Every row gives one point. To make a cloud, some directions were put in groups of two or more. Within a group, all points are equally far from the middle, so they leave a hole (a ring in 2 directions, a hollow ball in 3). The other directions are filled evenly. Then the cloud was stretched, turned, moved and blurred a little. How many holes are there, and how many directions does each take, smallest first?

Cloud (19 x 3)
[[ 33  17  56]
 [ -1  27  91]
 [-42 -25  24]
 [-61 -30  76]
 [ 11  75  15]
 [-17  32  42]
 [-27  18  -7]
 [  5 -11 -27]
 [-53 -59  71]
 [-33 -31  64]
 [-36 -11  31]
 [-22   1  36]
 [-31  14  14]
 [  0 -26  36]
 [ -8   8  18]
 [-69 -30  35]
 [ 41  75  10]
 [ 36 -28  82]
 [ 16 -18  21]]
Holes: 0

Cloud (47 x 6)
[[-51  -7  32 -22  34 -53]
 [ 46  22  44   1  21 -53]
 [ -8 -15  54 -33 -36 -28]
 [ 53  63  15 -50 -10  31]
 [-13  -3  55 -55  -3 -53]
 [ 60  20  53 -39  41  73]
 [ 22  33 -48   7  98 -12]
 [ 53  18 -52   3  21   1]
 [ -1 -20 -14 -59 -50  44]
 [ 38 -15  70 -27 -86  -3]
 [ 35  52  10  25 -14  20]
 [ 19  38  55 -36 -56  11]
 [-27 -43  12  -9  55 -27]
 [-36  -6 -55  20  64   0]
 [ 12  72   2  31  32 -21]
 [ 59   6  14 -83  58  21]
 [ 20  30  42  55 -31  17]
 [-20  12  39  43   8 -65]
 [ 27  61   9  13  45  52]
 [-29  47 -25 -82  12  -6]
 [-22 -36  20 -60  61   1]
 [108 -24  11  11 -16  21]
 [ 55 -27  62  10 -10   0]
 [ 37  17  -3 -12  98  10]
 [ -4 -58 -22  14  39   3]
 [ 18  -3  46  75 -65  20]
 [-15 -54  12 -22 -41  30]
 [ 90  -4   2 -33   4  53]
 [ 96 -13 -33  -9 -10  14]
 [ 33   0  71  40 -33  26]
 [-29 -22   5 -99  54 -22]
 [ 68   4  62  20 -24  30]
 [-38 -58  13  33  16  24]
 [ 43 -10  16  14  75 -20]
 [ 22  25  37   3 -69   0]
 [ 23  -9 -42 -40 -45  20]
 [-14   6 -55  43 -23 -57]
 [-21 -28 -58  39  -6 -67]
 [-10 -39 -32 -26 -22 -65]
 [-11 -26 -39  -4  73  11]
 [-20  10  59   5  33 -42]
 [-22 -38  21 -47  36 -29]
 [ 68  35  -8 -54  35  19]
 [ 56   8  -6  43  48  68]
 [  2  18 -39 -39  46  42]
 [-42   9  44  45   9 -22]
 [ 49  11 -65  26   9 -11]]
Holes: 1 (3)

Cloud (83 x 8)
[[  28  -78  -54   12  -11  -36   47    5]
 [  48   27  -18  -70   17  -50  -44   37]
 [ -22   22  -37  -29   56  -96   14   25]
 [ -51   19  -29  -63   33   -5  -64   26]
 [  25  -21   62   -6  -20   46  -33   44]
 [  41  -34  -17   -6  -64  -65    7  -50]
 [  -3  -72   33   50  -30  -36  -35   42]
 [ -16   12  -56   57   88    2   12   26]
 [ -59  -28   38  -42  -10  -27   40  -20]
 [ -29   -1  -42   30   61  -75  -23   11]
 [ -14   58    8   13   16   24   57   44]
 [  53  -17   32   -1  -55  -74  -29  -11]
 [  18   44  -47    9   64   -4  -58   28]
 [  16  -44    1   10   -3   32  -68  -10]
 [ -26  -46   25  -44   30   37   39    4]
 [  40  -28  -34   26  -49  -10   42   -7]
 [ -65    2  -22  -40   73  -44   22  -15]
 [ -46   60   -7  -46  -19  -44   33   54]
 [ -24    6  -22   74   53  -14  -40   59]
 [ -20  -32   62  -58   57  -18  -51   -6]
 [  35  -11   48  -14   17  -46   47   -6]
 [  36   26  -71  -50  -22  -55  -18   21]
 [  -5  -64   -3   28    0  -10   14  -59]
 [ -19   55  -66  -13  -44  -59  -16  -11]
 [ -41  -32   72   35   36  -11  -21   22]
 [ -56  -52  -29   44  -31  -41   35    2]
 [ -36   53  -15  -76   11  -75  -41   49]
 [ -52  -32  -51   56   -1  -76   13   48]
 [ -12  -68  -25  -14  -21  -68  -51    8]
 [  -6  -50   82   12   27  -16  -15  -15]
 [ -32  -53   71    7   56    6    2   39]
 [ -50  -23  -34   29   37    7   -2  -34]
 [  12    3   -7    1   46  -62   57   84]
 [ -21   34   10   41   10  -59  -60   30]
 [  13  -63  -39  -11  -12   33  -33   58]
 [  23   -8   31  -81   32   41   -9  -30]
 [   9   62   31   13   48   31   25   14]
 [ -17  -51   11  -34   63   17  -44   29]
 [  41   41   34  -49   12   34  -20   42]
 [  39  -29  -17  -31   57  -33   47   -7]
 [ -10  -58  -36   22  -48   38   14    7]
 [   7  -64  -33  -29   35   32   45    0]
 [  42  -33  -62   13   39   46   48   19]
 [ -14  -88  -62   -5  -38  -28   36   35]
 [  47  -30   27   32   12   49  -37  -18]
 [ -44   39  -53  -43   16   -9  -21   84]
 [ -57   -6   46  -27    4   38   10   -3]
 [ -59  -37  -56   27   53  -58   32   40]
 [ -49  -13  -48   16   79  -54   29   39]
 [  31  -40    2   33  -27    8   45  -28]
 [ -41  -47  -60  -30  -18   22    0   10]
 [ -62  -24   20  -65  -15   -8   34   -6]
 [  66  -20    9   23  -28  -62  -41    2]
 [  56    8   21   32    0  -77  -16  -13]
 [ -26  -26   38  -39  -64   17   10   24]
 [ -42    9   27   31    7   19  -63   22]
 [  24    7  -33  -42   24    6   67   28]
 [  48   21  -48    7   60   22  -36   56]
 [  34   38   15   53   52   -8    1  -20]
 [ -18  -55  -33  -63  -25   10   29   33]
 [  51  -50  -29   -5  -13  -80   -1  -51]
 [ -32  -23   42  -64   14    2  -56   44]
 [  41  -18    3    2  -56  -53   24  -43]
 [  -9  -36   22  -57   22   58  -15   37]
 [ -62  -25  -20  -62   46   -9   19  -33]
 [  55   43   58    0   10  -53  -54    0]
 [  16   47  -26  -31   90  -22  -52   17]
 [  30   12   10    9  -58  -23   47   41]
 [ -31   62   15  -11   63   28   33   34]
 [  -6  -32   -6  -97  -32   -5  -21   17]
 [  29   22  -61   -3  -11  -93    8  -34]
 [ -12   31  -24   20   20 -103  -48  -20]
 [  50  -24   17   55   10  -30   35  -17]
 [  58  -30  -25   16  -48  -26  -37   33]
 [  30  -49   74   35   30    4   -1    2]
 [  24  -77  -15   22  -23  -63   12  -33]
 [  23  -74  -38   25  -67  -37   10   32]
 [  14  -56   -8  -35   21   44  -26   72]
 [ -42   23  -57  -35   20  -77   42   48]
 [ -24    9  -62   50  -20  -63   -8   85]
 [ -44   36   32   39   49  -14    4  -12]
 [  12   53   14  -30   82   11   28    6]
 [  41  -43   48   38  -20  -51   26   30]]
Holes: 3 (2, 2, 3)

Cloud (103 x 9)
[[  81   21   22  -33    2  -47   -6  -31  -35]
 [ -28    1   20  -65   36  -31   32  -15   -4]
 [ -32  -37   34  -35   26  -21    4   54    9]
 [  -2   50   41   -8   66   10   27   -4  -24]
 [  60   30   26  -59   27    5  -77   56  -40]
 [  -6   33   44  -34   40   14    4   28  -27]
 [  35  -56   14  -23   39  -36  -30   12  -55]
 [ -38   16    9  -52   17   35   -2   52   30]
 [  69   30  -22   52  -73  -18  -33    5  -15]
 [   2  -63  -14   31  -46   10  -42  -10  -40]
 [   4  -34   63   -1  -48   52 -103   50   35]
 [  18   66   -9   43    4   30  -27  -17   14]
 [  76  -43  -35   51  -56  -15  -40  -41   -5]
 [ -21   -6  -64   44    0   20   17  -38  -27]
 [  41   59   41  -12    4  -61   30  -39  -10]
 [  33    6   88  -30    0  -18  -54   27   32]
 [  24   14   31   37  -28  -41  -43  -41  -47]
 [ -32  -19   -2   -4   17    7   69   19   11]
 [  35  -31  -72  -31  -36  -61  -13  -17   -2]
 [  46   20  -22   17  -44   18  -30  -35  -37]
 [  21  -36  -29  -77  -37  -22    6    6  -18]
 [  -4   86   -7  -23  -20  -33  -29   -8    6]
 [  41    5   29   43   -5   -7   47   58  -44]
 [  34  -14   28   23   28    6   22  -14    5]
 [ -29   87   14   47   24  -12  -36   15   -1]
 [  89   36  -32   59  -78  -32  -25  -19   13]
 [  25   43   -5  -33  -23  -21  -23   38   -1]
 [   7   19   48   -9   15  -45  -24   -3  -50]
 [  82   -9   31  -61   14  -59  -44  -71  -44]
 [  36   23  -16  -75   36    8  -33  -67   -8]
 [  59   -1   -8  -86  -42  -26   18   -9  -27]
 [   0   78    2  -28  -73    4   19  -14  -45]
 [   7   32   48  -26  -16   56   13   27   14]
 [ -42  -12   42  -46   28  -24   53    1  -31]
 [  33   -6  -84   -9  -41    1   83   13  -30]
 [ -15   13    9  -36   16   11  -21   -9   37]
 [  87   14  -13  -13    3   -7  -75  -52   22]
 [ -39    0   10   36   -6  -13   44   61   -2]
 [   6   45   48   91   -5   10    5   27   62]
 [  66   46  -18  -23   35  -32   61   16   42]
 [ -45  -30   11    4   49  -38   -9  -10   31]
 [ -14   27   33    7  -24    2  -77   17   52]
 [  -4    3  -62    5   -6  -13   27   12   41]
 [  80   16   11  -33   55   18  -45   26  -31]
 [  53   10   -1   32  -19   -5  -77  -51    5]
 [  42   45   -2    6  -14   14  100   35   11]
 [  29   34  -23   70   11  -19  -44  -11   46]
 [  30   21   -2    9  -10  -61  -10   27   81]
 [ -11  -11  -24  -22    5   56   -1  -37   -7]
 [  -4  -67   25  -47   71   -5  -44    7  -41]
 [  59  -11   15  -60  -14   13  -61  -47    9]
 [  53   16    7  -25  -45  -44  -38  -16  -53]
 [  -6   49   45   45   44   20  -55   12   13]
 [   6   -2  -27   19    8  -11  -12   -4   -2]
 [ -10  -33  -90   19   -3   29   24  -36   -4]
 [  17    6  -26  -72   28  -36   11   -2    8]
 [  19  -15   -6    8  -12   21   46  -32    7]
 [  73    8   36   16  -64   -7  -28  -26   -5]
 [ -11  -24  -11   -4   66   40   19    2   31]
 [  33   26  -21   10  -25   42   -9   28   -7]
 [  11   22    3   65  -36    5   11  -20  -19]
 [   8   68    2  -11    4    5   27   -5   56]
 [   3   31   36   65  -44   11  -20   50   30]
 [ -13  -39  -31  -99   64   10  -22   -1   -2]
 [  61   41  -29  -35    9  -40   -3   46  -33]
 [  26   61    0  100  -34  -19   10  -76   57]
 [  45    1   14  -24  -27  -16  -23   48   38]
 [  54    5    6  -22    3    3  -41   11   16]
 [  25   -4  -37  -28  -50  -33   63  -16   -7]
 [   8   45   59    5   14   19   78   64   -2]
 [ -15   -6  -22  -65  -30   15   26  -28    1]
 [  10   56   13   49  -41   13  -19   72   43]
 [  53   17   72  -21   27  -13   -9   49  -86]
 [ -21   68  -21  -18   27  -29  -11   51  -10]
 [   8  -41   30  -35  -24   10   17   60  -50]
 [ -21  -25   17    7  -31   50  -63   21   14]
 [  10  -24   11    5   41  -39   31  -13   26]
 [   3   70  -32   26   19   -3  -26   25   54]
 [  96   25  -30   39   -8  -27  -40  -64  -27]
 [  69   -2  -82    7  -12  -20  -60  -58  -49]
 [  48   16   13  -59  -22    0  -28   42  -49]
 [  -4   78   44  -50   29   18   35   41  -49]
 [   4   -2  -41   31  -28   64   -2  -17    6]
 [   4   28   17   25  -49   33  -52  -46   -2]
 [  16   24  -50   30  -49    1   89  -17   13]
 [  34   24  -81  -14   31  -10   56  -18   10]
 [  86   51    1  -45  -57   -8   18   20  -66]
 [ -70   96   91   33  -25    2  -27   33   28]
 [   3   16   78   53  -67   18  -64    3    1]
 [  67   27   22    9  -59  -45  -95  -59    6]
 [ -28  -34   -6   14  -29  -24  -66  -69   -4]
 [   8   64   29  -63   40   18   18  -19  -37]
 [ -17  -37   52   29  -48  -12  -10   43   24]
 [   9   30  -52   29   24    4   12   63  -23]
 [ -11  -20   39   20  -44  -40  -27    4  -11]
 [   9   13  -18  -24  -38  -69  -29   20    9]
 [  17   51   27  110  -35   17   -2  -14   18]
 [  84   10   13  121  -59   -4  -20  -44   -1]
 [   1  -42    6   38   10   17   84  -55   26]
 [ -33   27  -37  -37  -31  -21  -55  -49   36]
 [   8    4  -24   55   -9  -44  -35    9    5]
 [   3   24   32  -50   41   83   -1   51  -73]
 [  46    5    3   48  -77   10  -44  -15  -60]]
Holes: 0

Cloud (102 x 9)
[[ -68  -22   63   58    8   21  -50    8    9]
 [  32   -3  -41  -36   42    9   12   59   56]
 [  93   68   44  -14  -36   -9   54   -6   15]
 [ -18  -52   19  -64  -45   -9  -44    5  -50]
 [ -14   43    6  -44  -74  -46   53   21  -31]
 [   8   22  -38  -33   53   -3    7   66  -14]
 [ -49   32   38   23  -71  -16    8   70   66]
 [  25   51    1    2  -33  -24   21  -14   62]
 [ -30  -25  -38  -75  -55  -72    3    3  -22]
 [  39   10   87   22  -33   55   67   56   58]
 [ -30  -45  -22  -50  -44  -18    0  -48  -31]
 [  10    7  -35  -62   74  -20   -6    5  -61]
 [ -43   12  -20   32   27  -34  -66  -19  -65]
 [ -16   19   10    2    1   30   80  -15  -11]
 [ -21  -53   70  -19   12  -14  -22   10  -29]
 [  63  -14  -63  -19   -7   37   -5   41   44]
 [ -29   -4  -87   -1  -83   27  -50   32    4]
 [  -5  -23   69  -10   13  -26   10   60  -20]
 [ -30    5   17   27  -62   -2  -20   13   72]
 [  20  -17   42    9   10   22    4   45   -9]
 [ -39   37   29  -56    7   18    1   67  -24]
 [  73    8  -46  -29  -41   -7  -22    7   14]
 [  22   -8  -39   35  -14  -15   42   15   45]
 [ -68   13  -18   -6  -13  -34   69   49  -18]
 [ -10   50   -3  -35    4  -19   -1    5  -33]
 [  52   -4   34  -64  -48   -8  -27   52   13]
 [  30  -49  -72  -18  -22    5   21   24   23]
 [ -13   -9  -38  -72  -35  -12  -23  -23  -19]
 [ -10    1   -4   62   11  -36  -87   28  -14]
 [   3   38   21   45   34   52  -27    7   30]
 [ -48    3  -17  -68   -1  -33   56   29  -49]
 [ -13   14   11  -92   32  -52  -76   15  -25]
 [   8   22  -72   12   53   -8   74  -41  -26]
 [ -48  -87  -32   16  -34    9   65  -60    0]
 [ -36 -114  -56    8   -1   27   -3  -78    6]
 [ -17  -49   46  -36  -13   47  -22    2  -30]
 [ -53    0  -24  -41  -10  -56   38  -43  -38]
 [  32   28  -39  -60    5  -70  -33    3  -21]
 [ -17   15  -15  -56   22   -7   54   77  -24]
 [  13   20  -89   -1   47   -8  -27   24   -6]
 [  56    2   83   28  -23  -40  -14   20   47]
 [  27  -10   70   -5   56   18   27  -19    9]
 [ -41  -13   -6   45  -34  -67  -93    0    5]
 [ -62    8   68   -1   19  -45   21   -6  -34]
 [ -15   10   26  -20  -27 -119   41  -24   14]
 [ -58   61   16   32  -50   -6   36  -10   53]
 [ -54  -16   24   61  -34  -11    1   16  -61]
 [   1  -50  -75  -17   51  -15    9  -32  -71]
 [ -25    4   -6   -1  -36  -11  -77  -40    1]
 [ -38  -37  -31  -10  -61  -58   10  -35   41]
 [ -23  -81   31  -43   35  -24  -39  -22  -13]
 [ -27  -42   -6   57   20    6  -47   -6   -9]
 [ -71    2  -58   35   39  -31  -29  -62  -15]
 [   3  -64   60    7  -18   36  -65   12   39]
 [ -22   26    7    6    9   -7   21   33  -41]
 [  14  -12   67  -65  -23   28   28   71  -16]
 [  -4   70    0    1   24  -46  -10   50  -28]
 [  75   30   44  -27   29   57   31   32  -26]
 [  23   23  -22   -4   28   30   14   58    0]
 [  -6  -42  -38  -32  -27   58    3  -27  -67]
 [ -15  -41   -1   -8  -61   11  -42    4   57]
 [  -8   55   30  -10   53    7   50   -5    9]
 [  37    2   26  -76    9  -32   65   11    4]
 [ -39   -2    3  -19  -77  -26   -2   59   65]
 [  12   49   61   23  -62  -18   21  -29   48]
 [   5   -8   62  -34  -40   13   81  -17   26]
 [ -22  -21   78  -26  -31  -83  -75   22   11]
 [ -37   35  -72   -2  -16   15  121   -6    4]
 [  -7  -15   94   42  -17  -27   11   25   81]
 [ -33  -43   20   28   22   34  -18  -14  -13]
 [  -1  -76   34   -7   -7  -25  -61    8    6]
 [  33    2   22  -22  -61  -99    6   37  -19]
 [  13    3  -41  -94    0  -22  -21   -9    3]
 [ -50  -14   21    7   15  -36  -22   11   97]
 [ -53  -22   10   38  -63  -11    9   44   45]
 [  30   33   27  -76  -20  -52  -21   43   -7]
 [  -2  -47   62  -45   22  -22  -69   -9  -46]
 [   9  -54  -29  -37  -67   -4   10   72    2]
 [  56    8  -12    0  -38   -6  -59    4   20]
 [ -32   28  -70  -24   24    7  -34    2   31]
 [ -95   19    2   49    6  -38   28  -27   64]
 [  13    3  107   -7    6  -19    1  -38    7]
 [   3   25   24   61  -36  -25   27  -91  -50]
 [  51  -17  -13  -10  -31   41   73  -29  -34]
 [  -4  -24   30  -77  -23    3   83    1   41]
 [  56  -28   46   39  -43  -51   -6  -19  -14]
 [  -6   17   14  -13   19 -104  -15  -33  -63]
 [  76   21    7  -66   10  -10  -35    3  -30]
 [   3   -7  -51  -66    6  -59  -12  -31  -52]
 [  -7    3    1   23  -67  -19   17   44   58]
 [  -8  -17  -14  -11  -16   33  -51   81   19]
 [  46  -40  -29   -1  -19   21   69   -3   -4]
 [  31    2   26  -83   28   26   22   20  -19]
 [  11  -55  -72  -10   60  -18    9  -48  -67]
 [ -40    7   27   23  -42   66   99    0   21]
 [   0  -52   21  -16  -13    0   23    5   56]
 [  27  -22   75  -18  -33   18   51   17   54]
 [ -69   -9    2   29   -5   22  -84   23  -28]
 [   9    7  -82  -40   42    6  -16   68   -4]
 [   9   10   25  -10  -25  -16   64   63   94]
 [  25  -38    0  -48  -50   34  -45    2   35]
 [  11  -57    2  -35   27  -34  -38  -50   43]]
Holes: 1 (3)
